Each row of a before or after table is a point. One or more steps were done to the points. Then noise was added and the rows were shuffled. The steps act on columns, c1 being the first. Write out the steps. A step turns or swaps two columns, mirrors them in a line or flattens them onto one, adds a multiple of one to another, or multiplies or shifts one. Angles are multiples of 10 degrees, from the lower column toward the higher: turns from -170 to 170, lines from 10 to 170 but not 90. Use the fewest steps. Two steps may share a column if one is a turn and the other turns, adds or multiplies; they go together, in the order done. Otherwise the lowest column goes first.

Before (9 x 3)
[[-0.53 -0.14  0.21]
 [-0.33  0.37  0.06]
 [-0.15 -0.26 -0.35]
 [-0.51 -0.29  0.03]
 [ 0.52 -0.38  0.24]
 [-0.33 -0.12  0.44]
 [ 0.13 -0.25 -0.20]
 [ 0.52 -0.93  1.00]
 [ 0.03 -0.53  1.15]]
After (9 x 3)
[[ 0.24 -0.24 -0.22]
 [ 0.81 -0.40  0.22]
 [-0.54  0.34  0.10]
 [-0.81 -0.11  0.17]
 [ 0.81 -0.92  0.98]
 [-0.80 -0.24  0.01]
 [ 0.00 -0.54  1.18]
 [-0.55 -0.14  0.44]
 [-0.22 -0.31 -0.35]]
Steps: multiply c1 by 1.6

Before (12 x 6)
[[-0.77  0.81 -0.56  0.07  0.81 -0.81]
 [-0.76  0.11  0.08  0.48  0.25 -0.27]
 [ 0.23  0.57  0.53 -0.27  0.41 -0.21]
 [ 0.10  0.04  0.03 -0.34 -0.23 -0.33]
 [-0.56  0.51 -0.62  0.34  0.04  0.27]
 [-0.69 -0.85 -0.05 -0.13  0.16  0.16]
 [-0.45 -0.41 -0.08  0.03  0.32  0.22]
 [ 0.52  0.99 -0.69  0.58  0.33 -0.19]
 [ 0.43  0.77  0.39 -0.23  0.47 -0.34]
 [-0.58 -0.57 -0.54  0.14 -0.04 -0.45]
 [-0.21  0.31  0.16  0.27  0.36 -0.42]
 [ 0.00 -0.30 -0.87 -0.20  0.14 -0.37]]
After (12 x 6)
[[-0.50  1.07  0.38 -0.40  0.33  0.20]
 [ 0.45 -0.90 -0.07 -0.17  0.09 -0.52]
 [ 0.53  0.08 -0.61  0.31  0.22 -0.37]
 [-0.32  0.43 -0.56 -0.33  0.71 -1.07]
 [-0.11 -0.99 -0.55  0.15  0.01 -0.72]
 [-0.30  0.09  0.02 -0.19 -0.34 -0.09]
 [-0.34  0.96  0.54 -0.43  0.20  0.09]
 [ 0.42 -0.48 -0.11 -0.16  0.32 -0.25]
 [-0.39  0.51 -0.68  0.34  0.58  0.37]
 [ 0.16  0.14  0.06  0.27  0.46 -0.77]
 [-0.33 -0.92 -0.87 -0.26  0.03 -0.19]
 [-0.25  0.44  0.17  0.08  0.49 -0.37]]
Steps: mirror c1 and c6 in the line at 60 degrees; add 0.7 times c3 to c2; turn c4 and c5 by 30 degrees

Before (12 x 9)
[[ 0.05 -0.77 -0.03  0.78 -0.54  0.40 -0.22  0.33  0.05]
 [-0.53 -0.29  0.25 -0.02 -0.41  0.00 -0.38  0.26  0.54]
 [ 0.03 -0.13  0.02 -0.08  0.51 -0.46 -0.07 -0.38 -0.19]
 [ 0.09 -0.13 -0.47  0.56 -0.21  0.10 -0.18 -0.85 -0.01]
 [-0.39 -0.27  0.06  0.43 -0.32  0.33  0.36 -0.46  0.73]
 [ 0.28 -0.39 -0.84 -0.54 -0.09 -0.55 -0.18 -0.38  0.01]
 [-0.33  0.12  0.24 -0.46 -0.37 -0.51 -0.56 -0.01 -0.78]
 [ 0.08 -0.45  0.27  0.15 -0.21  0.21 -0.50 -0.61  0.43]
 [ 0.30  0.75 -0.57 -0.67  0.39 -0.18 -0.33  0.36 -0.27]
 [-0.85  0.28  0.36 -0.55  0.46  0.62 -0.15  0.02 -0.67]
 [-0.10  0.35  0.35 -0.92  0.25  0.36  0.15 -0.21 -0.55]
 [-0.32 -0.51 -0.40  0.54 -0.06  0.78 -0.38  0.07  0.38]]
After (12 x 9)
[[ 0.06 -0.46  0.27  0.11 -0.65 -0.01 -0.48 -0.16  0.43]
 [-0.35 -0.50 -0.49  0.50  0.08  0.02 -0.37 -0.03  0.41]
 [ 0.02 -0.12  0.00 -0.05 -0.37 -0.05 -0.06  0.48 -0.20]
 [-0.11  0.35  0.37 -0.86 -0.20 -0.01  0.17  0.24 -0.60]
 [ 0.13 -0.10 -0.50  0.56 -0.85  0.01 -0.20 -0.15 -0.01]
 [-0.37 -0.30  0.07  0.42 -0.44  0.03  0.36 -0.36  0.74]
 [ 0.33  0.75 -0.59 -0.66  0.40  0.04 -0.33  0.38 -0.25]
 [ 0.06 -0.78 -0.03  0.81  0.29 -0.02 -0.22 -0.59  0.06]
 [-0.37  0.16  0.26 -0.46  0.00  0.04 -0.55 -0.35 -0.79]
 [-0.87  0.28  0.40 -0.53  0.04 -0.01 -0.18  0.42 -0.67]
 [-0.57 -0.31  0.31  0.06  0.28 -0.01 -0.33 -0.39  0.54]
 [ 0.30 -0.41 -0.87 -0.54 -0.37 -0.04 -0.17 -0.14 -0.01]]
Steps: swap c5 and c8; multiply c6 by 0

Before (13 x 12)
[[ 0.19 -0.68  0.22  0.26 -0.44  0.73  0.59 -0.34  0.71 -0.23  0.02  0.26]
 [-0.32  0.42 -0.25  0.09 -0.35  0.45 -0.36 -1.03  0.75 -0.43 -0.14  0.77]
 [-0.59  0.30  0.25  0.08  0.67  0.62  0.16 -0.41 -0.71 -0.18 -0.05 -0.33]
 [ 0.24  0.30  0.09  0.50 -0.33  0.17  0.42  0.17  0.08 -0.33  0.98 -0.32]
 [-0.34  0.13 -0.34 -0.51  0.83 -0.02  1.00 -0.57 -0.11 -0.56 -0.10 -0.27]
 [-0.19 -0.73 -0.35 -0.45  0.35  0.07  0.16  0.06 -0.35  0.50  0.88 -0.10]
 [-0.08 -0.16 -0.86  0.41  0.84 -0.60 -0.27  0.16  0.27 -0.38 -0.14 -0.03]
 [-0.42  0.26  0.01 -0.06  0.03 -0.62 -0.04  0.20 -0.37  0.36  0.52  0.49]
 [-0.51  0.36 -0.27  0.70  0.12  0.31  1.10 -0.72  0.20  0.55  0.12  0.21]
 [-1.00  0.27  0.26 -0.35  0.24  0.50  0.09 -0.03  0.06  0.41  0.04 -0.41]
 [ 0.03  0.35 -0.10 -0.35 -0.41 -0.13 -0.33  0.16 -0.21  0.30  0.18 -0.31]
 [ 0.04  0.21  0.33  0.74 -0.11 -0.07  0.67 -0.74  0.56  0.33  0.48 -0.11]
 [-0.65  0.10 -0.44 -0.27 -0.49 -0.46 -0.21 -0.56 -0.11 -0.41  0.13  0.06]]
After (13 x 12)
[[ 0.03  0.33 -0.13 -0.34 -0.44 -0.16 -0.22  0.15 -0.10  0.06  0.16 -0.33]
 [-0.19 -0.74 -0.31 -0.37  0.32 -0.39  0.02  0.09  0.06  0.15  0.88 -0.11]
 [-0.34  0.44 -0.29  0.08 -0.38  0.77 -0.24 -1.03  0.43 -0.40 -0.15  0.78]
 [-0.09 -0.21 -0.84  0.42  0.87  0.25 -0.52  0.19 -0.54 -0.14 -0.13 -0.07]
 [-0.69  0.12 -0.46 -0.24 -0.46 -0.13 -0.07 -0.54 -0.44 -0.57  0.15  0.05]
 [-0.98  0.26  0.32 -0.38  0.23  0.03  0.04 -0.02  0.54  0.17  0.05 -0.47]
 [-0.35  0.26 -0.09 -0.12  0.04 -0.39 -0.06  0.19 -0.63  0.33  0.53  0.49]
 [-0.48  0.38 -0.28  0.71  0.11  0.24  1.07 -0.71  0.28  1.06  0.14  0.20]
 [ 0.21 -0.67  0.25  0.30 -0.41  0.73  0.72 -0.40  0.77 -0.04  0.00  0.26]
 [ 0.05  0.25  0.35  0.77 -0.15  0.56  0.71 -0.78 -0.05  0.85  0.47 -0.15]
 [-0.58  0.30  0.26  0.08  0.67 -0.68 -0.03 -0.37  0.61 -0.14 -0.09 -0.33]
 [-0.27  0.15 -0.35 -0.51  0.79 -0.11  0.72 -0.56 -0.01 -0.90 -0.12 -0.28]
 [ 0.25  0.32  0.15  0.53 -0.29  0.04  0.49  0.16  0.16  0.04  1.01 -0.32]]
Steps: add 0.7 times c4 to c10; add -0.3 times c5 to c7; swap c6 and c9

Before (8 x 18)
[[-0.15 -0.09  0.13  0.58  0.26  0.60 -0.04  0.04  0.26 -0.28  0.34  0.06
   0.47 -0.44  0.15  0.16  0.11  0.49]
 [ 0.03  0.48 -0.05  0.56 -0.07  0.97 -0.14  0.48  0.32 -0.16  0.27  0.23
   0.10  0.03 -0.08 -0.21 -0.13 -0.16]
 [ 1.07  0.68 -0.66 -1.00 -0.76  0.36  0.73 -0.36  1.24  0.35 -0.72 -0.30
  -0.64  1.07  0.20  0.71  1.35 -0.50]
 [ 0.33 -0.16 -0.17  0.16 -0.14  0.17 -0.22  0.09 -0.06 -0.17 -0.29 -0.29
  -0.64  0.04  1.25 -0.37  0.47  0.63]
 [-0.06 -0.52  0.22 -0.22  0.22  0.22 -0.26 -0.26 -0.14 -0.16  0.19  0.29
  -0.17  0.05  0.46  0.22 -0.01  0.00]
 [ 0.13  0.43  0.41 -0.46  0.05  0.21 -0.37 -0.13 -0.03 -0.28 -0.74 -0.56
  -0.46 -0.26  1.00  0.18  0.46  0.01]
 [-0.18 -0.10 -0.08  0.07  0.01  0.73  0.24  0.33  0.15 -0.20  0.36 -0.06
  -0.50 -0.19  0.32  0.42 -0.02  0.31]
 [ 0.52 -0.28  0.03  0.30  0.40  0.59  0.45  0.40  0.28 -0.05  0.50  0.21
   0.50  0.35 -0.04  1.31 -0.08 -0.74]]
After (8 x 18)
[[ 0.17  0.38  0.47 -0.41 -0.10  0.24 -0.37 -0.07 -0.04 -0.25  0.67 -0.60
  -0.43 -0.25  0.50 -0.08  0.44  0.05]
 [-0.02  0.52 -0.02  0.55  0.15  1.01 -0.18 -0.06  0.31  0.04 -0.28  0.23
   0.12  0.08 -0.60  0.08 -0.11 -0.18]
 [ 0.27 -0.14 -0.21  0.20  0.42  0.13 -0.21 -0.11 -0.08 -0.14  0.30 -0.28
  -0.66  0.02  0.76  0.09  0.45  0.67]
 [ 0.53 -0.31  0.12  0.28 -1.29  0.59  0.46  0.07  0.28  0.09 -0.31  0.47
   0.49  0.38 -0.58 -0.47 -0.13 -0.69]
 [-0.11 -0.55  0.18 -0.24 -0.31  0.25 -0.23 -0.09 -0.20 -0.29 -0.29  0.11
  -0.23  0.04 -0.07  0.00 -0.04 -0.01]
 [-0.14 -0.04  0.16  0.63 -0.31  0.61 -0.03 -0.09  0.24 -0.17 -0.11  0.30
   0.48 -0.44 -0.35  0.07  0.10  0.49]
 [-0.18 -0.11 -0.14  0.08 -0.37  0.75  0.22 -0.04  0.15 -0.05  0.06  0.32
  -0.51 -0.23 -0.23 -0.24 -0.02  0.27]
 [ 1.09  0.66 -0.66 -1.03 -0.06  0.30  0.72 -0.01  1.23  0.22  0.38 -0.60
  -0.66  1.08 -0.36 -1.05  1.26 -0.53]]
Steps: turn c5 and c16 by 130 degrees; flatten c8 and c10 onto the line at 70 degrees; turn c11 and c12 by 100 degrees; shift c15 by -0.50

Before (13 x 24)
[[-0.19 -0.03 -0.63 -0.45 -0.08  0.38  0.44 -0.52 -1.00 -0.13  0.17  0.52
   0.36  0.95  0.48 -0.76  0.32 -0.37  0.28  0.42 -0.23  0.24  0.66  0.44]
 [-0.29 -0.19  0.53 -0.60 -0.44 -0.65 -0.47 -0.17 -0.67  0.47 -0.53  0.53
   0.29  1.07  0.06  0.04  0.31 -0.12  0.27 -0.33  0.54  0.48  0.04 -0.05]
 [ 0.99  0.29  0.19 -0.28  0.06  0.25  0.04  0.19 -0.48  0.42 -0.12 -0.06
  -0.17 -0.20 -0.08  0.17 -0.47 -0.54 -0.18 -0.37  0.63  0.51  0.31  0.19]
 [ 1.11  0.40  0.34 -0.63  0.77 -0.22 -0.41  0.09 -0.05 -0.68  0.45  0.12
  -0.13  0.07 -0.13 -0.33 -0.61 -0.67  0.27  0.71 -0.29 -0.55  0.04  0.12]
 [ 0.06  0.01  0.59 -0.86  0.55  0.52 -0.28  0.41 -0.87 -0.10  0.40  0.58
   0.27  0.37  0.20 -0.38 -0.13 -0.30  0.01  0.97  0.35  0.26  0.80 -0.17]
 [-0.14 -0.55 -0.21  0.02 -0.36 -0.25  0.18  0.04 -0.70 -0.11 -0.50  0.50
   0.79 -0.20  0.46 -0.78 -0.42  0.42 -0.56  0.27  0.42 -0.48 -0.12  0.49]
 [-0.02  0.10  0.05 -0.11 -0.12 -0.08 -0.47 -0.19 -0.25 -0.32  0.69 -0.73
   0.34  0.79 -0.43  0.26  0.72  0.56 -0.68  0.27 -0.34 -0.29  0.71  0.19]
 [ 0.21 -0.82 -0.44  0.14  0.28 -0.29 -0.44  0.05  0.08  0.03 -0.18  0.55
   0.38  0.42 -0.26  0.39 -0.54  0.23  0.37 -0.05 -0.40 -0.19 -0.16 -0.38]
 [ 0.61 -0.61  0.22  0.43 -0.25  0.66 -0.48 -0.14 -0.11 -0.05  0.43  0.22
   0.11 -0.20  0.51  0.37 -0.20  0.29  0.18 -0.14  0.27  0.30 -0.46  0.03]
 [ 0.76  0.11 -0.25  0.40  0.21  0.15 -0.53 -0.54 -0.96 -0.53 -0.46 -0.50
  -0.09 -0.24 -0.29 -0.09 -0.02 -0.06  0.13  0.72 -0.69 -0.55 -0.44 -0.19]
 [ 0.01 -0.16 -0.39 -0.96  0.93 -0.32  0.64 -0.59 -0.56  0.72  0.05  0.55
  -0.23 -0.29  0.34  0.06  0.09  0.48  0.13  0.02 -0.36 -0.60 -0.40 -0.77]
 [-0.25 -0.10 -0.01 -0.78 -0.30 -0.03 -0.01  0.14  0.07 -0.33  0.01 -0.10
  -0.03  0.88 -0.13 -0.94  0.67  0.20 -0.22  0.12  0.48 -0.19 -0.25  0.48]
 [ 0.29 -0.18 -0.06 -0.12  0.31  0.59  0.66  0.30 -0.30  0.44  0.46 -0.35
  -0.07  0.88  0.40  0.34  0.29 -0.14  0.32 -0.03 -0.43 -0.51 -0.04  0.32]]
After (13 x 24)
[[ 0.06 -0.19 -0.39 -0.98  0.90 -0.28  0.65 -0.57 -0.55 -0.69  0.05  0.51
  -0.21 -0.29  0.05  0.09  0.08  0.50  0.12  0.02 -0.07 -0.56 -0.36 -0.78]
 [-0.21 -0.17 -0.09 -0.11  0.30  0.56  0.72  0.30 -0.27 -0.52  0.49 -0.31
  -0.07  0.90  0.72  0.35  0.28 -0.12  0.31 -0.05 -0.10 -0.49 -0.06  0.31]
 [-0.08  0.04  0.62 -0.86  0.55  0.51 -0.28  0.41 -0.90  0.05  0.40  0.62
   0.30  0.35  0.19 -0.39 -0.15 -0.28  0.09  0.93  0.36  0.26  0.81 -0.20]
 [ 0.24 -0.11  0.01 -0.80 -0.30  0.01  0.01  0.16  0.07  0.42 -0.03 -0.10
  -0.02  0.85 -0.26 -0.94  0.68  0.21 -0.19  0.12  0.24 -0.17 -0.26  0.49]
 [-0.95  0.29  0.18 -0.24  0.08  0.25  0.02  0.18 -0.48 -0.58 -0.10 -0.04
  -0.18 -0.23 -0.35  0.14 -0.50 -0.56 -0.22 -0.37  0.42  0.50  0.33  0.17]
 [-0.88  0.09 -0.26  0.37  0.25  0.15 -0.55 -0.53 -0.93  0.33 -0.44 -0.52
  -0.10 -0.21 -0.13 -0.09 -0.02 -0.04  0.14  0.73 -0.73 -0.51 -0.47 -0.23]
 [ 0.39 -0.21  0.52 -0.61 -0.39 -0.62 -0.44 -0.18 -0.70 -0.40 -0.55  0.52
   0.31  1.09 -0.43  0.04  0.35 -0.12  0.29 -0.34  0.46  0.51  0.04 -0.06]
 [-0.01  0.09  0.04 -0.07 -0.08 -0.08 -0.49 -0.21 -0.29  0.32  0.67 -0.75
   0.33  0.79 -0.25  0.24  0.75  0.54 -0.73  0.31 -0.57 -0.32  0.76  0.19]
 [-1.23  0.35  0.38 -0.61  0.73 -0.22 -0.42  0.05 -0.03  0.48  0.48  0.17
  -0.16  0.13  0.13 -0.34 -0.66 -0.68  0.21  0.69 -0.26 -0.56 -0.01  0.14]
 [-0.60 -0.64  0.27  0.42 -0.24  0.65 -0.49 -0.16 -0.13 -0.05  0.43  0.27
   0.08 -0.20  0.09  0.33 -0.23  0.32  0.19 -0.10  0.54  0.31 -0.45  0.03]
 [ 0.16 -0.02 -0.68 -0.43 -0.07  0.34  0.46 -0.52 -0.99  0.15  0.16  0.52
   0.36  0.95  0.17 -0.82  0.33 -0.34  0.28  0.44  0.08  0.27  0.65  0.39]
 [ 0.13 -0.58 -0.20  0.02 -0.36 -0.23  0.17  0.10 -0.71  0.10 -0.48  0.48
   0.78 -0.22  0.14 -0.76 -0.44  0.40 -0.57  0.28  0.61 -0.48 -0.11  0.50]
 [-0.22 -0.84 -0.43  0.20  0.30 -0.30 -0.42  0.01  0.08 -0.01 -0.15  0.55
   0.37  0.43  0.12  0.40 -0.56  0.23  0.37 -0.05 -0.46 -0.18 -0.17 -0.36]]
Steps: turn c1 and c10 by -170 degrees; turn c15 and c21 by 40 degrees; add 0.7 times c8 to c15
